Rows are points. Each copy is the shape, with its points in the same order, turned, moved and blurred by noise. Some copies are also mirrored. Which?

Shape (5 x 2):
[46 -36]
[-20 -7]
[45 78]
[-38 -13]
[-17 -8]
Copy 1 (5 x 2):
[18 -39]
[2 24]
[-102 -9]
[10 47]
[-4 22]
Copy 1 is: mirrored
Copy 2 (5 x 2):
[33 -63]
[-21 -12]
[59 45]
[-36 -16]
[-18 -22]
Copy 2 is: only turned
Copy 3 (5 x 2):
[-47 -32]
[-5 24]
[57 -63]
[-7 40]
[-5 24]
Copy 3 is: only turned

Shape (9 x 3):
[-21 7 45]
[21 28 64]
[-18 -34 59]
[-23 -36 27]
[31 14 21]
[-7 -12 -45]
[-13 16 11]
[-3 2 -101]
[-5 -47 65]
Copy 1 (9 x 3):
[13 11 53]
[65 9 50]
[5 50 40]
[-14 32 19]
[47 -8 8]
[-23 -36 -22]
[10 -19 31]
[-37 -82 -51]
[11 65 27]
Copy 1 is: mirrored
Copy 2 (9 x 3):
[7 30 -50]
[44 -2 -58]
[30 59 -15]
[2 50 -6]
[15 -19 -23]
[-58 -7 13]
[-12 8 -43]
[-102 -42 22]
[42 61 -3]
Copy 2 is: only turned
Copy 3 (9 x 3):
[38 42 -5]
[67 29 31]
[54 22 -40]
[26 13 -41]
[32 -3 31]
[-36 -12 2]
[6 26 9]
[-94 -26 11]
[65 6 -46]
Copy 3 is: mirrored

Shape (6 x 3):
[-31 -48 -3]
[57 53 30]
[59 9 -18]
[-67 -41 -5]
[-17 -58 20]
[-10 -33 3]
Copy 1 (6 x 3):
[-24 -1 49]
[9 -57 -70]
[42 -21 -26]
[-55 19 56]
[-23 -31 54]
[-14 -14 33]
Copy 1 is: mirrored
Copy 2 (6 x 3):
[-25 34 29]
[28 -55 -57]
[7 -62 2]
[-6 66 36]
[-49 34 10]
[-18 19 19]
Copy 2 is: mirrored

Shape (9 x 4):
[20 8 -34 -54]
[-15 58 4 -7]
[0 -23 -15 23]
[45 29 16 46]
[35 -54 -54 2]
[-72 -3 -74 -5]
[14 29 -24 4]
[-4 40 49 -69]
[-46 -43 19 -14]
Copy 1 (9 x 4):
[-13 65 10 4]
[-45 13 -15 58]
[0 -22 18 -5]
[26 -27 -44 39]
[42 16 37 -33]
[-48 6 95 24]
[0 15 1 35]
[-78 50 -55 10]
[-62 -18 17 -36]
Copy 1 is: mirrored
Copy 2 (9 x 4):
[23 35 -15 66]
[-46 -16 -1 54]
[-14 33 0 -9]
[-35 5 66 20]
[21 84 1 -1]
[-52 55 -89 19]
[-29 24 9 44]
[21 -59 -14 70]
[10 -5 -48 -23]
Copy 2 is: mirrored
Copy 3 (9 x 4):
[0 22 -36 56]
[-35 27 -18 -27]
[27 -36 16 0]
[37 38 22 -36]
[68 -42 -8 37]
[-22 -81 -68 6]
[19 5 -27 -9]
[-67 63 5 40]
[-35 -47 31 38]
Copy 3 is: mirrored
Copy 4 (9 x 4):
[-35 -31 -7 -41]
[-16 -10 57 7]
[28 22 -7 -14]
[-24 68 27 13]
[13 24 -54 -58]
[70 -41 32 -56]
[-13 13 27 -26]
[-55 -55 17 44]
[50 -29 -24 28]
Copy 4 is: mirrored

Shape (11 x 6):
[-103 -44 -42 45 48 -57]
[44 41 15 -49 -9 -7]
[-34 -22 -65 23 -2 -50]
[17 22 10 38 -21 25]
[-36 53 -16 34 3 -24]
[13 36 -18 -33 -18 21]
[-42 -37 -5 47 -3 -68]
[23 25 20 -49 9 37]
[-85 -48 -70 33 -3 -40]
[-12 24 32 -30 -45 19]
[22 7 7 29 8 19]
Copy 1 (11 x 6):
[63 -74 43 -48 74 39]
[-12 63 5 30 -2 -54]
[71 3 39 -36 30 25]
[-2 12 3 34 -37 24]
[49 -8 -18 32 25 13]
[-4 54 -22 3 -5 -18]
[65 -46 64 -9 12 7]
[-50 44 -11 10 1 -33]
[77 -40 29 -73 34 40]
[-9 8 -26 1 -37 -44]
[-14 15 25 29 -14 22]
Copy 1 is: only turned
Copy 2 (11 x 6):
[16 -83 -113 -40 -10 37]
[15 6 78 13 -16 -15]
[12 -81 -49 -30 -8 -32]
[-26 32 -8 4 -14 -43]
[44 10 -38 -25 -22 -24]
[14 -7 30 35 -40 -37]
[-2 -48 -58 -41 39 1]
[-3 9 52 43 -39 4]
[11 -94 -98 -4 -5 -13]
[15 15 16 59 12 -14]
[-35 15 3 -7 -28 -20]
Copy 2 is: mirrored
Copy 3 (11 x 6):
[-86 -52 52 -55 79 23]
[34 39 4 -3 -53 -25]
[-48 1 26 -57 49 -36]
[-20 -14 -39 24 -17 -38]
[-27 -38 38 8 1 -45]
[27 31 4 20 -4 -34]
[-98 -15 15 -48 12 -10]
[44 31 -12 21 -25 11]
[-89 -3 33 -40 91 -12]
[-17 48 5 48 -30 -10]
[-9 -18 -40 1 -12 -17]
Copy 3 is: only turned

Shape (13 x 8):
[-10 6 49 -64 13 3 -37 -14]
[99 -13 -11 9 -3 -6 6 2]
[-5 19 3 16 -2 5 -42 3]
[21 10 -1 -12 -3 -14 121 19]
[-18 -14 -11 12 28 24 -34 10]
[36 36 -9 -1 24 16 -8 19]
[6 -11 -4 15 -15 -12 -35 24]
[-10 16 -22 13 -19 -8 -11 25]
[-19 48 17 -8 -22 -3 -27 -18]
[-6 4 -19 -3 36 -18 -39 -34]
[-10 -12 -13 10 -14 43 -21 8]
[2 -15 -3 6 13 -15 -42 14]
[-15 -15 -19 -49 -6 20 -37 16]
Copy 1 (13 x 8):
[-8 7 -5 -22 7 -7 19 96]
[28 33 32 44 37 55 -42 10]
[-14 22 19 -25 20 -20 -10 9]
[44 -14 -55 81 9 25 41 -22]
[-22 29 -9 -25 -14 -12 -34 9]
[-5 36 -20 1 46 15 -19 7]
[-15 -8 23 -4 12 -17 -39 7]
[-26 -7 5 5 25 -15 -8 -18]
[-20 9 21 -19 36 -23 38 25]
[-35 12 12 -45 -5 35 -3 19]
[-26 38 13 10 -10 -30 -20 7]
[-9 -2 14 -23 9 3 -40 21]
[-55 6 -8 10 -1 -18 -20 56]
Copy 1 is: mirrored
Copy 2 (13 x 8):
[-14 -64 0 -4 -30 -1 73 -10]
[8 2 35 75 21 44 -1 21]
[4 -16 20 10 14 -27 27 -36]
[-3 60 -44 4 -47 56 -25 36]
[-8 -22 38 -2 4 -52 4 -2]
[27 1 12 53 -10 -17 27 2]
[-6 -31 15 15 35 -13 -8 -29]
[10 -3 -9 7 34 -22 -5 -20]
[6 -11 -7 -13 9 1 62 -49]
[-43 -1 32 8 20 -32 46 -1]
[28 -21 43 -20 8 -20 0 -5]
[-28 -32 22 20 21 -19 11 -17]
[8 -55 10 -21 25 -29 26 17]
Copy 2 is: only turned
Copy 3 (13 x 8):
[-11 65 -53 11 32 -13 13 41]
[-10 -31 -23 -44 -46 -84 -7 24]
[-4 11 -3 -1 -18 -6 43 22]
[-24 -61 -30 -26 47 -48 -48 -65]
[9 3 -4 36 -26 5 15 23]
[-26 -22 -42 1 -24 -27 34 9]
[5 12 20 8 -14 -38 32 16]
[-20 0 18 9 -9 -22 37 -13]
[-33 35 -10 -21 11 14 47 3]
[20 42 -27 0 -45 2 12 0]
[-25 -10 22 27 -17 0 7 36]
[17 19 2 19 -25 -28 25 16]
[-35 41 -5 45 -11 -26 -3 22]
Copy 3 is: only turned

Shape (15 x 9):
[108 19 5 -41 32 33 -6 -3 25]
[47 23 42 -10 30 -10 21 42 -28]
[40 -24 41 22 -27 11 2 -18 38]
[12 15 25 15 24 8 -9 39 22]
[35 5 13 6 26 7 -43 34 -4]
[-2 -18 -48 25 8 0 12 17 12]
[-12 1 -62 -41 19 -35 24 8 -41]
[-5 0 -46 11 31 12 43 66 2]
[28 -7 32 -1 -26 11 33 62 6]
[-11 17 8 -14 -16 35 26 -10 36]
[13 27 40 5 9 19 -48 -14 35]
[9 14 39 9 23 9 34 -17 23]
[16 29 -51 1 5 24 27 -7 -121]
[3 -108 42 -56 17 14 20 -17 33]
[-13 -40 3 13 28 24 -91 -4 35]
Copy 1 (15 x 9):
[-35 -3 -84 -22 5 7 -29 -12 50]
[-20 48 -13 -18 31 -38 -22 -42 3]
[50 2 -41 16 24 39 -4 -24 -12]
[4 7 8 -38 18 2 -22 -40 -6]
[5 -16 -26 -51 13 -26 -1 -54 -4]
[-10 -23 24 -12 18 3 23 22 -26]
[-35 15 40 -3 -33 -52 44 36 0]
[-55 -12 40 -29 23 -5 -6 21 -43]
[-20 32 -17 -5 21 9 -8 -33 -45]
[-6 1 16 26 -22 36 -20 -15 5]
[42 -9 -2 -22 -8 22 -17 -53 22]
[20 19 13 14 23 10 -37 -16 24]
[-66 -24 35 48 18 -90 50 -40 24]
[54 5 -57 34 -36 -22 -51 52 -49]
[73 -71 -9 -48 -30 -2 -16 -24 -17]
Copy 1 is: mirrored
Copy 2 (15 x 9):
[47 -7 77 -38 15 -3 29 -36 61]
[51 24 -14 -3 -13 -45 -2 -1 51]
[-22 24 44 10 -14 36 13 17 43]
[32 -8 -20 -1 2 13 -18 14 56]
[54 12 0 4 28 18 -19 -11 36]
[-24 -1 -35 -9 57 15 0 -21 33]
[-5 -14 -52 -17 34 -39 16 -68 -14]
[-3 1 -74 -32 57 -18 -11 -27 70]
[-11 30 -17 2 -19 -11 -24 -13 87]
[-38 -20 -2 -40 -20 8 -11 -5 40]
[33 -25 20 -9 -12 38 -19 23 19]
[-1 -4 -2 -32 -24 5 26 39 32]
[-1 27 -8 -39 65 -95 -41 -29 -41]
[-22 73 -9 -54 -46 71 43 -53 27]
[33 -3 3 -1 28 104 -32 -9 -2]
Copy 2 is: only turned

Shape (15 x 11):
[-1 -10 -2 36 -27 -67 -48 31 22 7 -30]
[4 29 17 -27 -9 -23 -23 39 72 -30 1]
[-9 -30 1 -34 47 -12 29 -37 -18 -49 10]
[48 36 8 -19 -57 -63 6 3 6 -49 -22]
[1 -21 17 -48 42 54 -17 -87 -17 -11 -30]
[-27 15 -43 1 -63 0 -3 23 36 -37 9]
[19 11 -10 -11 -45 -44 -24 37 -3 16 40]
[18 -65 28 -27 10 -4 10 -60 65 7 19]
[74 8 -50 -5 -27 -20 -31 48 32 -67 11]
[37 55 -2 42 -11 -42 -21 19 36 -13 32]
[72 -34 -10 -9 -26 88 75 -51 20 15 -7]
[6 -57 -79 -43 23 69 60 -114 39 32 -33]
[-7 19 -25 44 -29 -42 -13 3 55 -32 13]
[-15 -23 -1 -13 -18 -16 -52 -70 42 -32 31]
[32 38 -15 -35 -9 -47 -8 -9 13 8 5]
Copy 1 (15 x 11):
[2 -4 28 -14 68 2 50 -28 -13 1 -46]
[22 -25 3 17 59 35 31 7 63 -62 -36]
[8 -54 20 18 -66 -9 20 51 17 -16 9]
[53 -37 -34 3 44 42 87 -13 23 -1 19]
[-66 -76 0 44 -58 -28 18 3 9 -45 48]
[55 30 0 51 37 22 14 -3 0 -39 1]
[33 40 20 9 39 5 48 -15 53 15 3]
[-12 -99 31 71 10 -20 -10 16 45 5 0]
[81 -10 -22 -7 16 8 29 -60 56 -34 -20]
[13 9 1 0 29 76 35 -42 56 11 -28]
[13 -64 -54 46 5 -22 -80 1 25 15 88]
[-24 -69 -58 118 -45 -76 -60 12 -18 2 17]
[34 2 12 39 35 62 20 -30 3 -9 -39]
[-5 -46 54 91 -9 10 48 -38 27 -22 -7]
[-3 -9 -37 28 16 9 58 -4 50 19 -10]
Copy 1 is: mirrored
Copy 2 (15 x 11):
[-8 8 -7 -75 -12 48 -54 -41 4 -7 22]
[-23 35 56 -21 -5 61 -26 -11 54 19 -4]
[43 23 -3 -12 -4 -10 22 60 7 -2 -37]
[-38 49 -19 -30 -33 93 -1 15 -5 34 2]
[25 -5 -21 48 -32 -18 25 59 41 -59 10]
[-50 36 11 -12 24 45 -21 -40 5 -11 -52]
[-17 37 34 -36 6 77 -64 7 -40 -18 -5]
[20 -48 9 -14 48 43 2 69 54 -21 5]
[-20 12 49 -37 -35 102 22 -35 -16 -3 -45]
[18 19 30 -3 -4 84 -44 -40 -14 36 -1]
[-55 -88 10 66 13 21 41 58 -24 -3 -10]
[-22 -108 -37 55 -10 -26 7 81 45 -48 -81]
[-2 7 -4 -23 19 67 -35 -52 16 20 -31]
[33 15 -25 4 32 70 -11 11 53 -56 -15]
[-5 21 12 -6 -37 71 -51 30 2 7 -15]
Copy 2 is: mirrored
Copy 3 (15 x 11):
[-21 2 -18 23 -22 -29 23 -36 -43 23 87]
[-4 -3 -26 -48 -23 -11 21 -89 -55 -24 32]
[-29 -18 14 -16 -22 0 -30 6 14 -83 -3]
[-69 25 -60 -63 -34 -27 -13 -14 -50 -8 46]
[-6 -34 -24 -18 61 17 15 25 47 -65 -26]
[-4 40 -39 -5 -58 1 -3 -58 -26 19 -4]
[-15 38 2 -24 -50 -10 47 -5 -68 0 33]
[40 -76 -14 -36 -2 -14 -14 17 -31 -32 2]
[-86 -24 -45 -13 -79 -8 38 -62 -63 -3 -1]
[-46 21 -10 -8 -12 -56 20 -50 -97 -7 17]
[-24 -52 0 -69 8 -21 -7 31 14 40 -91]
[11 -72 -2 -5 49 72 -54 41 27 25 -86]
[-12 15 -32 21 -33 -35 -20 -60 -60 6 15]
[30 -15 -67 20 -10 -10 9 1 -42 -57 -2]
[-43 15 -12 -39 2 16 11 -10 -70 -20 27]
Copy 3 is: only turned
